Each row of a before or after table is a point. The points were changed in one or more steps. Then noise was added and the rows were shuffled. The steps act on columns, c1 being the first. What was done? A step turns or swaps two columns, mirrors them in a line or flattens them onto one, adds a multiple of one to another, or multiplies or shifts one. Angles are multiples of 10 degrees, from the lower column toward the higher: turns from -170 to 170, lines from 10 to 170 but not 90. Use the fewest steps. Two steps may share a column if one is a turn and the other turns, adds or multiplies; they go together, in the order done. Otherwise the lowest column goes first.
(in the rows, 128 means zero)

Before (11 x 2):
[[100 153]
 [105 144]
 [169  64]
 [140 185]
 [144  94]
 [137 183]
 [100 159]
 [125 145]
 [147 164]
 [ 95 144]
 [129 111]]
After (11 x 2):
[[164 146]
 [159  99]
 [145 125]
 [184 140]
 [183 137]
 [ 93 145]
 [145 105]
 [153 101]
 [145  97]
 [ 64 170]
 [112 129]]
Steps: swap c1 and c2

Before (11 x 3):
[[134 182 145]
 [154  82 144]
 [172 108 143]
 [ 91 149 116]
 [113 152 114]
 [ 62 125  98]
 [188 137 127]
 [ 93 151 129]
 [140 194 121]
 [129  75 149]
 [126 141  53]]
After (11 x 3):
[[110 165 136]
 [124  58 124]
 [189 129 128]
 [ 82 146 130]
 [195 143 131]
 [ 74 127 130]
 [153  92 126]
 [152  94 131]
 [138 189 133]
 [162 116 125]
 [135 128 131]]
Steps: swap c1 and c2; multiply c3 by 0

Before (12 x 6):
[[118 116 117  90 116  19]
 [150 136 159 105 126 131]
 [102 148 161 133 164 120]
 [150 125 145 154 116 117]
 [100 103 123 146 118  96]
 [ 98 107 199 126 117  53]
 [124 116 182 134 142 150]
 [102 106 136 144 119 155]
 [112 115 128  82 154 154]
 [159 105 119 136 128 152]
 [115 161 124 113 180 148]
 [117 150 144 142 111 146]]
After (12 x 6):
[[145 117 155  13 135 106]
 [143 124  90  33 155 228]
 [158 107  56 123 197 158]
 [139 165 140 147 112 111]
 [113 147 110  70 148 110]
 [118  97 134 139 176 119]
 [141 128 116 143 165  83]
 [112 109 112 163 121 104]
 [161 110 114 173 130 158]
 [157 111 125 168 117 101]
 [101 105 178  91 152 113]
 [123 151 105 193 136 129]]
Steps: turn c1 and c2 by 110 degrees; turn c3 and c6 by -150 degrees; turn c3 and c5 by -50 degrees; multiply c4 by 2.5

Before (13 x 9):
[[129 130 134 151  79 116 119 110 145]
 [116 146 141 112  88 124 111 119 114]
 [121 138 133 141 119 128 131 148 131]
 [149 154 127 130 154 132 112 115 134]
 [123 117 102 164 113 142 142 128 125]
 [116  98 155 136 124 139 123 147 148]
 [142 133 126 135 113 155 115 124 147]
 [128 110 128 133 145 136 132 126 133]
 [115 115 131 139 143 130 132 123 150]
 [125 142 149 168 128 144 129 121 140]
 [159 108 117 163 116 149 135 100 127]
 [136 129 141 135 123 137 163 119 130]
 [147 157 139 133 107 142 133  82 146]]
After (13 x 9):
[[110 136 131 149 113 100 134  96 147]
 [120 157 155  79  94 143 109 118 129]
 [103 169 118 134 152 120 138 112 130]
 [119  95 121 233 114 122 158  70 149]
 [143 110 109 235 105 127 130 106 143]
 [123 174 146 144 112 107 147  72 135]
 [131  99 122 144 144 121 130 117 134]
 [154 130 143 148 127 123 152 108 136]
 [137 107 126 161 143 106 118 132 123]
 [120 130 151 196  84 116 126 136 111]
 [129 150 148 248 136 112 126 105 140]
 [134 144 135 167 121 126 123 148 127]
 [130  80 155 153 134 105 115 141 132]]
Steps: mirror c1 and c7 in the line at 60 degrees; multiply c2 by 1.6; turn c3 and c5 by 20 degrees; multiply c4 by 3; turn c6 and c9 by 110 degrees; add -1.5 times c9 to c8

Before (14 x 12):
[[118  83 134 112  82  95 149 161 130 122  66 125]
 [116 105 179 105  67 145 110 165 114 169 118 140]
 [119 110 140 106 111  48 127 128 124 125 116  99]
 [110 141  90 115 126 168 185  45 156 124 162 131]
 [103 127  70 104 153 106 142 114 131  61 165  93]
 [175 114 176  92  87 138 126 161 160 113 120 184]
 [106 158  86 127 162 116 202 105 164 142 181 126]
 [121  90 126 174 140  76 123 126 127 118 116  84]
 [181 106 134  91  93 131 110 162 126 189  71 152]
 [121 123 117 158  90  82 127 177 104 118  81  79]
 [184 145 163  79 107 129 174 122 138  94 163 116]
 [127 178 163  94 142 159 153 108 163 150 113 144]
 [170 114 182  72 131 138 168 137  88  86 142 169]
 [158  93 154  57 134 174 175 137 153 104 147 125]]
After (14 x 12):
[[ 70 118 102 102 128 111 128 157  83 137  96 179]
 [ 83  97 119  52 114 151 177 135  91 131 128 124]
 [134 136 168 114 120 145 178  62 105 116 167 127]
 [131 158 173 120 118  88 191 113 106  90 183 123]
 [141  89 122 181 132  49 118 127 132 124 117  89]
 [ 67 113 102  70 122 119 167 139 124 194 117 171]
 [ 51 138 132  81 114 114 175 124 102 148 116 112]
 [150 124 182  99 128  87 135 114  86 174 176  91]
 [120 105 129  88 131 110 119 148 166  86  51 155]
 [117 104  75 106 135 130 120 149 157 114 126 143]
 [119 181  91  95 127 139 151 119 114  93 115 142]
 [163 120 122 160 122  59 143 166 146 138  92  72]
 [173  90  97 117 127  72 149 152 119 134  83 126]
 [134 107 112 107 134  26 133 136 135 121 127 100]]
Steps: turn c1 and c11 by -40 degrees; turn c1 and c3 by 150 degrees; flatten c5 and c7 onto the line at 100 degrees; shift c6 by -20; multiply c8 by 0.7; add -0.3 times c12 to c10; turn c9 and c10 by -140 degrees

Before (11 x 18):
[[116  92  69  96 139 135 127  84 135 103 147  86 156 126 143 149 172 162]
 [174  98 151 171 108 176 164 108 110 155 135  95 108 126 131 158 146 107]
 [ 91 106  92 141 101 102 174 144 153  71 155  87 102 110 151  93 153 106]
 [157 155 166 154 134 142 149 151 122  62 133  76  82 116 152 110 124 113]
 [136  92 168 187 110 104 154 111 101 144 127 161 166 146 148 101 171  79]
 [138  70 109  98 109 178 106 129 127 125 124 132 168 140 101 174  91 116]
 [134 151  81 105 118 115  82 149 107 149 147 151 115 164 159 127 148 110]
 [185  77 157 162 118 155  92  85 170 153  90  79 166 156 170 112 107 162]
 [144 138 158 143  62  97  85 138 133 135 102 111 169 118 158  87 150 102]
 [131 105  85  93 133 105  85  93 129 128 113 131 121 146 119 116 114 149]
 [133 147 151 160 108 121 139  86  94  89 134 146 112 168 137 155 101 121]]
After (11 x 18):
[[129 119  81 115 131 102  82 112 133 131 131 153 120 148 152 162 116 196]
 [158 146 161 188 133 140 149 113  80  76 138 131  81 116  99 104 121 162]
 [130 132 154 131 112 125 148 147  20 145 133  96 108 163 112 174 100 170]
 [133 143 163 127 107 105 150  98  64 185 141  60 169 149 159 141 166 129]
 [131 102 110 112 109 179 108 174 127 126 131 155 165 140 183 136  95 159]
 [178 132 154 183 102 174 166 159  84 177 131 106 109 127 156 150 149 152]
 [116 143  79 145 144 133 123 139 126 101  89 181 157 125 161 174 175 211]
 [144 158 150 149  62 101  84  88 148 125 161 125 167 121 120 104 148 149]
 [134 160  89  96 116 107  79 127  83 176  96 134 110 167 103 108 146 158]
 [189 171 140 189 118 155  91 104 248  88 175 123 161 158 177 165 105 207]
 [ 94 151  89 167 103 102 175  98 166  40  90 141  99 113 147 108 154 160]]
Steps: turn c2 and c15 by -90 degrees; mirror c3 and c11 in the line at 10 degrees; mirror c4 and c12 in the line at 150 degrees; turn c8 and c16 by -80 degrees; multiply c9 by 3; turn c9 and c10 by -30 degrees; shift c18 by 50

Before (8 x 20):
[[172 167 190 164 189 111 111 147 140 111 168 121 122 101 128 156 148 121
  103 151]
 [143 135  98 181 189 163 146 116 152  96 158 168 117  93 171 102 151 151
   89 127]
 [164  81 150  95 116 117 145 154 149 164  99 113 164  74 115 110 100  97
   85 131]
 [161 163 102 107 107 168 106 112 111  96 106 166  83 109 147 157 137  93
  103 138]
 [ 99  73 186 174 109 159  73  91 126 116  99 116 165 132  94 171 150 161
  153 179]
 [103 161 150 160 103 140 122 134 150 154 143 172 120 147 108 156 126  93
   90  85]
 [156 106 146 109 176 112  75 142 107 167 109 175 120  98  87 137 116 134
  172 112]
 [ 95 116 170  96 106 143 138 181 179 121  83 124 126 129 171  99 184 166
  175  97]]
After (8 x 20):
[[ 93 120 173  98 152 174 134 181 180 164  87 126 125 116 171 101 188 168
  150 128]
 [168  84 114  94 168 137 146 155 149  99 104 115 160 163 119 109 101  97
   85 162]
 [173 170 143 160  72 165 115 147 140 128 171 123 123 193 125 153 147 125
   75  97]
 [100  70 157 172 144 189  68  91 126  97 103 121 163 118  88 174 147 166
  128  72]
 [162 162  78 106 159 137 104 118 109 144 105 169  79 131 146 152 137  92
  148  91]
 [155 105 175 107  91 132  72 139 102 113 107 171 119 177  85 140 121 138
  134 169]
 [103 163 104 155 147 150 123 132 151 148 137 175 119  95 105 157 124  90
   99 174]
 [143 137  66 184  76 128 146 110 153 154 159 171 114 194 173 100 148 154
  141  98]]
Steps: turn c3 and c6 by 50 degrees; turn c3 and c19 by -50 degrees; multiply c5 by 1.3; turn c5 and c14 by 150 degrees; add -0.3 times c17 to c10; turn c10 and c20 by 130 degrees

Before (13 x 32):
[[162  91  91 182  59 149 137 117  93 139 155 106 158 146 154 105 128 135
  115 162  77 108 131 149 154  50 113  89 142 142 148 166]
 [101 135 125 135 125 111 125 140  51 144 160 105  97 202 107 121 159  90
  182  91  90 107 107  95 108 124 201  91 102 141 163 159]
 [102 120  95 104 131  87  88 139 137 121 127 124 175 115 181 101 145 129
  145 114  73 146 123 129 137  76 130 125 119 144 111 205]
 [ 55 126 171 125  59 114 157 126  70 104 121  90  74 150 109 155 103 125
  138 169  83 133 145 151 157 139 120 149 123 185 113 156]
 [101 149 118  87 145 111 153 189 164 148 152 127 131 109 179 152 102  64
  104 160 113 138 202  88 154 127  72 126 108 148 177 187]
 [ 92 180 134 118  58  99 124 124 130 137 179 156 162 130 121 114 146 148
  156 188 137 149 120 100 163 131  77 124 127 156 153 160]
 [127 165 173 144 117 153 127 199 169  66 127 157 126 106 171 133  99 115
  135 100 119 105 118  94 100 106 124 136 133 140 160 163]
 [ 79 186  98 164 118 154 139 108 138 120  98 106 158 113 120 149 169 153
   96  91 112 139 140 140  98 111 120  94 151 114 162 161]
 [ 96 186 121 112  91 169 135 187  85 161 120  98 138 158 191 205 121  96
  129 122 165 132  92 137 132 125 108  97 111 171 131 110]
 [123 132  91 165  62 127 137 156 103  65  80 123  77 108  94 126 108 135
  157 116 129 115 121 109  85 118 146  97 135 160 140 117]
 [168 150 125 111  86  91  98 126  76 124 150 129 150  98 117 160  81  92
  151 101 129 105 143 152 151 115  85 129 190 124 108 171]
 [ 57 125 116 142  57 107 144 122 120 126 118 152 179 119 151 171 134 119
  133 158 142 133 108 125 141 147 107  70 213 113 133 155]
 [128 110 158 149 159 131  99 192  61 208  98 171  84  87 179 132 135 106
  110 142  83  96 117 136 159 157 125 106 109 136 114 192]]
After (13 x 32):
[[129 109 160 150 161 140  98 191  62 208  97 171  94  86 180 132 137 151
  110 136  85  96 118 135 104 159 125 106 109 136 134 193]
 [167 149 125 111  86  62 100 127  77 122 151 128 120  99 115 160  82 177
  151 135 129 105 144 151 159 114  87 129 190 126 132 172]
 [125 166 171 144 118 149 128 200 171  66 128 158 144 106 172 132 100 132
  135  84 119 105 118  94 112 105 126 136 134 140  92 162]
 [ 93 178 133 117  60 116 123 125 128 136 178 156 120 131 122 115 144 108
  155 204 135 149 122  99 174 132  77 126 126 156 109 162]
 [ 53 127 170 126  58 127 158 126  70 103 121  90  92 149 109 155 105 137
  138 177  84 133 143 152  95 139 121 150 123 185 140 155]
 [102 135 124 137 127  87 124 139  53 145 160 107 126 202 106 122 158 165
  180 110  89 108 109  96  91 124 202  91 102 140  76 159]
 [161  92  92 183  58 175 138 117  94 137 156 107 124 145 155 104 128 109
  116 143  78 108 131 151 165  50 113  89 142 142 114 166]
 [100 122  94 103 131  62  88 138 135 121 127 122 138 115 180 100 144 137
  144 148  72 146 123 129 175  75 129 126 121 145 143 205]
 [ 80 186  98 164 118 144 140 107 138 122  98 108 156 114 121 150 170  81
   96  75 112 140 139 139 138 112 120  95 150 116 108 160]
 [ 97 186 120 111  91 183 137 187  85 161 119  99 129 156 192 206 121 157
  128  89 165 133  92 138 139 125 108  97 109 170 115 109]
 [102 148 117  88 144 120 153 189 164 150 151 126 114 110 177 152 101 164
  103 170 111 135 205  87 142 127  72 127 108 148  64 188]
 [ 57 125 116 143  56 115 142 124 118 126 118 151 139 118 152 172 134 134
  134 169 144 131 107 124 178 146 106  70 214 113 121 154]
 [122 132  92 163  62 120 136 156 101  65  81 124 137 107  94 126 108 124
  157 119 129 114 123 109  62 118 146  98 134 159 118 117]]
Steps: multiply c6 by 1.6; turn c6 and c20 by -30 degrees; turn c13 and c25 by 60 degrees; multiply c13 by 0.7; add -0.3 times c19 to c18; turn c18 and c31 by 160 degrees
